Every row gives one point. Examples show where two turns around zero, p and q, send a point. Write where each new point lands after one turn and then the other. Backwards means that the second turn is done in reverse. Each puzzle has new turns, and all numbers are rounded.

Turn p:
[12 15 40] -> [ 6 29 33]
[ 34 -17 -41] -> [ 40 -25 -30]
[ 8 32 16] -> [ 3 36  5]
[-54 -31 -15] -> [-49 -41  -8]
Turn q:
[17 23 31] -> [10 24 33]
[-19  18  10] -> [-22  16   8]
[  9 -27  35] -> [  7 -27  36]
[ -7 -14 -76] -> [  5 -13 -76]
Where do these land?
p, then q: [-13 -57  -4] -> [ -4 -57  13]
p, then q: [ 10  45 -11] -> [  6  41 -23]
q, then p backwards: [-43  41 -19] -> [-40  47  -6]
q, then p: [ 9 31 18] -> [-1 36  8]
p, then q backwards: [  0 -25  34] -> [  3 -12  40]
p, then q: [ 38 -35 -19] -> [ 46 -30   2]

Turn p:
[-16   7  15   8] -> [-20  11   7   3]
[-33 -11   4  -6] -> [-30 -12   1 -15]
[ 6  6 -5 14] -> [ 3  4 -5 15]
[ 25 -31 -25  40] -> [ 19 -36  -5  46]
[ 24  49 -13 -58] -> [ 40  43 -26 -48]
[ -5 -20  23   3] -> [-10 -10  27   0]
Turn q:
[-10 -12  -5 -28] -> [ -9  -9  -4 -29]
[-37 -22  14 -28] -> [-40 -23   3 -26]
[-2  8  6 37] -> [-1  4 -1 38]
[-17  36 -31  13] -> [ -7  38 -33  11]
[ -3 -18 -22  29] -> [  8 -17 -28  23]
[33 37 12  0] -> [25 36 26  5]
[ 35 -29  27 -23] -> [ 24 -29  38 -21]
Where do these land?
q, then p backwards: [ 27  -9  17 -17] -> [ 19 -19  17 -19]
p, then q: [-76  -5  44 -21] -> [-83   3   6 -35]
q, then p backwards: [19 13  1 23] -> [26  9  3 18]
p, then q backwards: [ 27   7  -8 -18] -> [ 29   2 -17  -7]
q, then p: [  7  -4 -18  48] -> [ 10 -12 -15  47]
q, then p backwards: [ -3  11 -20 -12] -> [ -4  19  -8 -15]
p, then q: [  0 -14 -17  -4] -> [  9 -17  -9  -7]

Turn p:
[ 27  43   0   5 -19   9  -6  25] -> [ 27  37   9  12 -11  17 -14  28]
[-28 -37   7  15  18 -23  -8   8] -> [-28 -33   1   5  26 -29  -3   3]
[ 45 -11   2  11  19 -20  13 -38] -> [ 49 -10  -9   1  16 -18  13 -36]
[-24 -13 -32  -7  11  -6  -7  -2] -> [-27  -6 -33  -8   7  -4  -3  -2]
[-30 -33  -6 -12  18  12  -2  27] -> [-39 -24  -5 -17  19   7  11  21]
[ 57 -17  16  -7 -14  -3  12 -41] -> [ 62 -21   7 -12 -18  -5  13 -30]
[  0  32  12 -16 -24   5 -21   8] -> [  2  25  17  -9 -24   9 -27  12]
[-41 -25  -4  22  32  16 -12  -4] -> [-44 -26  -5  13  32  11  -4 -15]
[ -9  24  -5   6 -33   8  13  13] -> [ -6  20   3  20 -31   7   4  18]
[  4  37  11 -19  -7   1  18   4] -> [  5  39  16  -8 -16   2  11   2]
Turn q:
[-28  -3  30 -32  28 -10 -20  21] -> [-22   2  32 -32  29 -13 -23  18]
[ 24 -25  -9   3  43 -25  -9  22] -> [ 30 -13  -5  -8  44 -34   5   7]
[ 1 -6 15 14 31  9 -2  9] -> [ 4 -5 16 13 33  3  1  5]
[-27  -9 -34  -8 -37   4   7 -27] -> [-30 -11 -38  -9 -34  11   1 -18]
[-17 -25   4  34  30 -24 -33  28] -> [ -7 -25   2  25  39 -43 -25  13]
[ 18  35  30  -1 -24 -10  -6 -14] -> [ 13  27  32   6 -34  -2  -7 -13]
[-11 -40  -9 -12 -30  11  -2 -26] -> [-12 -43 -16 -17 -24  16  -4 -16]
[ 19  12 -12   8  18  -2  29 -18] -> [ 12  16  -7   7  10   5  35 -19]
[  8  24  -4   6 -22   4  36   6] -> [  1  22  -4  12 -26  10  31  13]
[ -1   2 -29 -10 -18  20  -9 -24] -> [ -1   1 -30  -8 -16  24 -12 -20]
[ 15  37  17  -2 -20  23   9  23] -> [ 14  32  16  11 -21  23   0  29]
Where do these land?
q, then p: [16 -1 18  8  7 28 -4 25] -> [15 -6 19  6 24 21  0 21]
q, then p backwards: [-20   8   8 -20 -51   0   1 -22] -> [-28   6   1 -29 -41  17  -5 -20]
q, then p: [  3 -24  21  51 -29 -15 -12 -20] -> [ 12 -50   6  39 -11 -26 -10 -11]
p, then q: [ 10  12  20  -5  -2 -13  25  -2] -> [  7  14  22   0 -14  -9  21  -3]
q, then p: [ 46   1   2  -7  14 -17   0  22] -> [ 45  15   3 -14  14 -13  10  14]
p, then q backwards: [ -3   9  -3 -22  12 -11   7  -2] -> [ -3  11  -8 -20   8 -14   6  -3]
p, then q backwards: [-25  11 -76  43  11  -2  -9  11] -> [-34  13 -68  44   4  25  -8  15]
p, then q: [-23 -41 -14 -16   5  50   4   1] -> [-32 -36 -18 -17   9  43  11  15]
p, then q backwards: [-20   6  13 -16  15  -7  -7  11] -> [-23   7  11 -18  14  -9  -2   4]
q, then p backwards: [ 17  19  11 -17  20 -12  -3 -23] -> [ 12  21  21 -15  20  -5   5 -21]

Turn p:
[  4  13   8   0   0  12 -10   1  15] -> [ 5 13  4 -1 -5 13 -9 -2 14]
[ 19  13  -8  24   7 -10   4 -12   4] -> [ 23  15 -13  19   4  -9   1 -12  -4]
[-15   3  -1  31   6  -5  12  17  17] -> [ -6  12  -4  30   5 -13   6  18  19]
[  6   2 -33  -2 -38  -3 -22 -16 -10] -> [ -1  -9 -30  -9 -41  -6 -12 -15 -17]
[-16 -13  11  -9   2  -9 -22 -12  -5] -> [-22  -6  12  -7   3  -7 -19 -14  -6]
[ -8   9  10  19  14  15  14 -11  -9] -> [ -3  16  11  22   8  12  13  -1 -12]
[ 34 -15   0 -14   9   9 -20  76  -9] -> [ 27 -28 -12 -22  20  15 -35  63  12]
[-17  12  11 -17 -17 -17  17 -10  -6] -> [ -7   4  21 -16 -15 -20  20  -5  -5]
[  9 -23   8 -14   0   8  20 -19   1] -> [  3 -25  11  -2   7  11  20 -19   0]
[-15  -2  -7 -20  15   0   8 -14   1] -> [-18   4  -1 -16  13   2  16 -13  -1]
Turn q:
[  6  -8  13 -39   6   8  17  18   9] -> [ -2 -21  10 -35  13   6  16  17   5]
[  6   1   4   5 -26   5  21 -17  -3] -> [  4   3  -5  -4 -22   8  23 -19  -3]
[  0  -9  25 -17  27   7 -14   0 -13] -> [  0 -15  29 -11  25   0 -14  -4 -13]
[-13  19  11  17 -11 -10  -7  -4   4] -> [-11  22  13  15 -12  -6   1  -4   7]
[-15   5  -5  27 -15  18   6 -10  16] -> [ -9  12  -8  26 -11  25  12  -8   8]
[  9  -2 -18 -27   8   7 -15   5   0] -> [  6  -7 -10 -23   8   6 -23  11   3]
[-13  18  28  -2  12  -5  28  31  -4] -> [ -7  13  27  -4  16 -10  34  25  -9]
[ -2  -2  -7   9 -17 -20   2 -10  21] -> [ -9   1 -12   9 -16 -11   5  -8  24]
[-23 -21 -30  24 -21  -8   2 -22  -3] -> [-22  -2 -39  25 -18  -1  -2 -21  -7]
[ 15  12  -7 -17   5   3 -17   4 -20] -> [ 16   7   3 -20   0  -2 -23   6 -12]
[ 31  -2 -15 -25  51  -1 -15  -2  -9] -> [ 34 -11  -5 -23  43 -11 -31   2   0]
[ -1 -12   1  44 -19  -6  -8   6   2] -> [  1  -4  -2  44 -25  -5   2   1  -3]
Where do these land?
p, then q: [ 10   3  19   3 -23  -5 -15  12  -1] -> [  4 -13  18   1 -25  -4 -12   6   7]
p, then q backwards: [-12 -14   1   6   6  -2  -7 -62  15] -> [-21 -11  16  17  -1  -4   4 -58  -4]
q, then p: [ 36   0   5   0 -13  -8  -7   9  16] -> [ 25 -22   1  -2 -11  -4  -8  -3  25]
q, then p: [ -7 -15  10  16  -1  21  39  22  13] -> [  2 -14   2  26  13  12  38  25   1]
q, then p: [-14  -1  -5 -40  19   5   0   9  14] -> [-25   1  -1 -27  26  12  -2   9  17]
q, then p: [  8   5   5   9  15  -9  -6  14 -27] -> [ 18   2   8  -2  11 -15 -15  10 -21]
q, then p: [-10   7   4 -35   0 -13  11 -23  -1] -> [-18   7   7 -32   5  -4  15 -22   4]
p, then q: [  4 -16  -4  11 -14 -14   0   9   4] -> [ -2 -16  -9  14 -10 -15  -3   3   6]
p, then q backwards: [ -6 -10 -26  12  -2  29  -5  11 -27] -> [-20 -18 -25   8 -11  25   2  20 -11]
p, then q: [-10  41  -8  16  11  -4  -9  -2  -6] -> [ 9 45  3 -5 -6 -6 -6 10 -2]

Turn p:
[ 17  -4 -15  31 -15   3 -63 -20  18   1   7 -17] -> [  7  -6 -18  16   0  -2 -57  10  -5 -18 -25 -43]
[-14  13 -18  14   1   3  21  39  21 -21  19   8] -> [  0  -4   0  26   7  21  30  10  15 -21  35 -11]
[  9 -34  22  31 -23   6 -76   0   2  -9 -12  -8] -> [-27  -7  24  23  -7 -10 -59  15 -17 -22 -42 -32]
[-45   8 -15   1   4 -12  10   3  28   1 -11  -4] -> [-23   9 -18   7  17  -1  29 -10  23   7   5 -26]
[  3   9   7 -12   3  -2   0   0 -23  24  23   0] -> [  4 -22  -3 -13   0 -11 -11  -2  -9  16  20  15]
[  9 -26  18   8  -9 -26 -54  -8   8 -17  17 -39] -> [  3 -40   7  13  -8 -32 -25   2  -8 -23 -42 -34]
[ 18  -7   4 -13 -24 -13   9 -35 -29   2   7  32] -> [ -2   1 -22  -2 -33  -1 -16 -16 -12   5 -10  47]
[ -2   3 -22 -44  19  21  15   2  -3  -5   1   2] -> [  6  -1   0 -44  -1  15  15   2  27  -5  11  12]
[-20  16 -20 -22 -22   8  25  33  -2  -5 -17 -25] -> [-12   6  -4 -15 -12  -1  42  41  13  10  18 -13]
[ -2  -6  -9 -15  16   1  44  20  24  -7 -11  12] -> [10 13 15  2  1 23 42 -8 27  7  9  8]
[ 34 -19  -6  39  -8 -17 -40  -8   9   3 -10 -44] -> [ 27 -13  -1  23   3  -5 -29  23 -22   2 -48 -40]
[ 14  -2  20  -1  14 -10   1  -3 -18  36  -6  42] -> [ -3   3  13   8  12   1 -26 -18  -1  32   5  43]
[  8  38  24 -18   5   9  27  -8   6  -4  -6   8] -> [ 19  31   5 -10  -2 -25  14  -9   6   0  25  20]
[-22  22 -15   4  33   0  34  12 -18 -26 -14   5] -> [ -3  14  -8 -10  37  11  45   7  -4 -15  12  21]
[ -7 -11  25  -3   6  32  46 -27 -25  27  13  28] -> [ -6  16  10 -25 -15  17   3 -45 -34  24  28  31]
Turn q:
[ 23 -33  24   8 -33 -10  37 -14  -4  26 -21  25] -> [ 23 -10  -7  18 -42  32  31 -11 -12  25 -22  25]
[ 30  30 -18 -28   7 -23  20  27  16  16 -22  14] -> [ 12   6 -36 -23   6 -11   6  38  19  11 -19  37]
[-36  15  30  30   6  22 -10  24 -10  34  12 -11] -> [ -4  -3  42  15  17  -7  -2  17 -39  15  40   9]
[-28  25  21  27 -12  37   4 -11  -4   3 -32  12] -> [-39  29  24  26 -11   0  12  15 -27  23   0  -3]
[-32  13 -19  34  32  -7   9  10 -20 -21  37 -22] -> [  2   2  -5  12  42 -21  19  -3  -9 -25  45 -35]
[ 32   0  22 -15 -16 -27   2   4  -7  21  29  26] -> [ 35   6 -10 -15 -11  11  -3 -26   1   2   8  47]
[-14 -33  22 -30  18  -1 -27 -16  13 -21  15  27] -> [-14 -12  21 -38   0   4  -7 -43 -12 -25 -25   0]
[ -9   7   0 -27  25  -4   7 -11  16 -15  -4 -36] -> [ 12   5   6 -12  33 -11 -10   7  10   1 -29 -30]
[ 24 -24  18  15  14 -10  36   4  26  19  16   7] -> [ 34 -15  16  -1   6  22  43   0  12  -4  -6  21]
[-12 -17 -30  -7 -12  -2  11   3 -34 -19  29  -9] -> [  9  -8 -31 -10  -5   6  -3 -18  -3  -4  32 -38]
[  2 -17 -27 -16   6 -21 -21   2   9 -13 -19 -11] -> [ -6 -28 -19  -4  -2 -17 -19   3  16 -14 -23 -11]
[-22  24 -24 -22   0  25 -27  -5  27  25   6   0] -> [-38  -6  14 -20  24  -3 -26   7  20  31   9   6]
[ 34 -27  18 -18  -2  35   1   0 -16   4  -1  14] -> [  7   6   8 -17 -27  51 -11   5  -9 -13  -7   6]
[ -1  27 -30  34 -10  -2 -29 -23 -35 -26 -25 -19] -> [-30  21 -28  55  -4 -18 -27   2   4 -16  10 -24]
[ 10   9  -8  15 -23 -14 -14   9  24 -32 -19 -18] -> [  0   5   4  16 -25 -38  -4  10  31 -10 -10 -10]
Where do these land?
p, then q: [ 13  18  35 -27 -13  37 -14  12   7  14  26  22] -> [ 15  10  27 -18  -8 -19 -23 -51   9  -2  15  22]
p, then q: [  2 -30  10 -17  16 -27  37 -22  -9  37   3  -4] -> [ -1 -16 -14  12   1  48   6 -12  -9  35 -26  23]
p, then q backwards: [-31 -21  -1   0  12 -25 -26  21  19 -23  17 -15] -> [-15 -32 -28  23  26  -6 -11 -14  24 -17  -8 -13]
p, then q backwards: [  0  46  13 -22 -15  -4  -7   8   1  10  10  10] -> [  1  31 -18  11 -21 -14 -16  30   4  -1  14  -4]
q, then p: [-34 -18  11  31   0  14 -13 -15 -13 -20 -44   1] -> [-37   3  -7   9   7 -15  25  15 -52   4 -14 -13]
p, then q: [  6  -5 -28 -29 -12  24  39   4 -14 -14   5   2] -> [  1  19  -7 -42 -26  20  10   5  12  26  13  -8]
p, then q: [  1  17 -24  22  18   8 -19 -12   0  -7  16   2] -> [-13   0  -7  -4  14   6 -16   6  16 -34   6 -18]
p, then q: [ 24  23 -22  25 -14 -30  37 -24  29  29   7  17] -> [-13  -1 -19  39   8  32   8  10  48   9  30  28]
p, then q: [-11  16  39  15  -2   0 -29   5  21 -20 -17 -33] -> [ 36   8  -2  26  15 -47  -5   4 -12 -17 -15  -9]
q, then p: [ 20   3  -1  20 -42 -15 -38 -17 -37  29  15 -33] -> [  9 -13 -18  33  -1  11 -70  -7 -24 -15  -3 -23]
q, then p: [ 12 -17  17 -23  14 -10  31 -15  19 -22 -44  23] -> [-10  52   2 -13  -7   5  32  30   8  21 -20  15]
q, then p: [ -5 -19 -26  -9  11   0  -3  17   1  14  -6 -10] -> [ -8 -23  19  -7  -3  21   4   4  10   1 -13 -11]
q, then p: [  4 -12 -23  14  27  27   7  38 -24 -26  12  17] -> [ -4 -28   2 -18 -17   9  38  15   1 -43  23  -2]
